Each row of a before or after table is a point. One or more steps were done to the points. Then noise was added and the rows were shuffled. The steps act on columns, c1 being the first. Write out the steps. A step turns or swaps two columns, mirrors them in a line or flattens them onto one, adds a multiple of one to another, or multiplies or shifts one. Angles are multiples of 10 degrees, from the lower column toward the higher: turns from -170 to 170, lines from 10 to 170 but not 90. Use the fewest steps. Two steps may share a column if one is a turn and the other turns, adds or multiplies; they go together, in the order done. Otherwise the lowest column goes first.
In the rows, zero is written as 128.

Before:
[[143 138  92]
 [125  92 125]
 [ 48  53 135]
 [188 112 142]
 [110 127 134]
 [ 57  81 137]
 [121 145 130]
 [104 127 148]
 [103  59 157]
 [131 185 115]
 [108 129 156]]
After:
[[107 130 158]
 [ 45  11 136]
 [111 129 131]
 [ 97 126 147]
 [132 220 113]
 [104  17 158]
 [128  73 124]
 [189 102 144]
 [142 145  91]
 [ 56  54 140]
 [121 160 130]]
Steps: multiply c2 by 1.6

Before (14 x 8):
[[138 109 143 105 155 141 113 162]
 [117 143 110 125 139 104 143 121]
 [138 119 126 122 128 141 124 147]
 [146 127 171 135 139 149 157 168]
 [125 115 134 125 104 122 107 131]
 [107 160 150 117 151 112 112 126]
 [ 95 118 132 145 108 149 111 163]
 [107 108 120 135 151 158 130 117]
 [129 146 114 133 114 125 103 171]
 [ 96 134 133 138 122 111 141 163]
 [105 113 145 141 132 160 103 124]
 [146 148 113 111 118 130 138 140]
 [140 143 169 150 118 122 105 135]
 [108 106 133 132 133 121 113 123]]
After (14 x 8):
[[146 143 249 150 118 122 151 135]
 [116 144  62 125 139 104 120 121]
 [136 118 135 122 127 141 124 148]
 [104 161 202 117 152 113 139 125]
 [109 113 218 140 131 160 130 124]
 [131 108 189 105 155 141 133 162]
 [130 147 172 133 113 125 103 171]
 [124 115 191 125 104 123 123 132]
 [ 99 135 102 138 122 110 139 163]
 [141 148  80 111 118 130 121 140]
 [148 127 118 135 138 150 179 169]
 [110 105 174 132 133 120 124 123]
 [109 108 110 134 151 158 121 117]
 [100 118 178 145 107 150 123 164]]
Steps: add 0.3 times c4 to c1; turn c3 and c7 by 60 degrees; multiply c3 by 3

Before:
[[107  96 180 170 149 141  88  46 158 161 121]
 [169 123 146 158  45  70  84 128 130 144 188]
 [ 80 181 188 159 192  62  95 130 134 167 165]
 [107 117 161 152  83  90 137  84 100 123 152]
 [188 120 121 166 206 106 142 122 172  94  76]
 [143  79 130 133 133 121 101 116 100 136 174]
 [120 103 147 127 150 130 132 161 102 130  70]
 [171  83 158  48 151 114  85  76 161 170 196]
 [105 130  97 184 122 116 111  93 192  99 124]
 [ 67 115 137 140 198  87  52  71 128 160  79]
 [147  96 163 138 101 103 115 144 127  69 153]]
After, 11 rows:
[[123  93 150 127 129 131 157 156 104 135  31]
 [148 118 165 138 165  95 130 150 129  70 135]
 [141  85 130 133 155 121 126 117  93 135 195]
 [110 150 155 152 171  89 154  83  97 124 196]
 [102 134  93 177 130 120 129  89 190 101 156]
 [ 65  71 141 140  83  82  72  70 134 159 136]
 [106  94 182 170 132 135 109  44 161 166 195]
 [170  76 159  45 147 117 108  74 162 172 250]
 [172 181 145 156 196  66 106 129 131 141 188]
 [187  70 115 170  74 104 162 122 173  98  81]
 [ 79 128 189 159  48  57 117 134 134 168 163]]
Steps: mirror c2 and c5 in the line at 160 degrees; shift c7 by 20; add -1 times c8 to c11
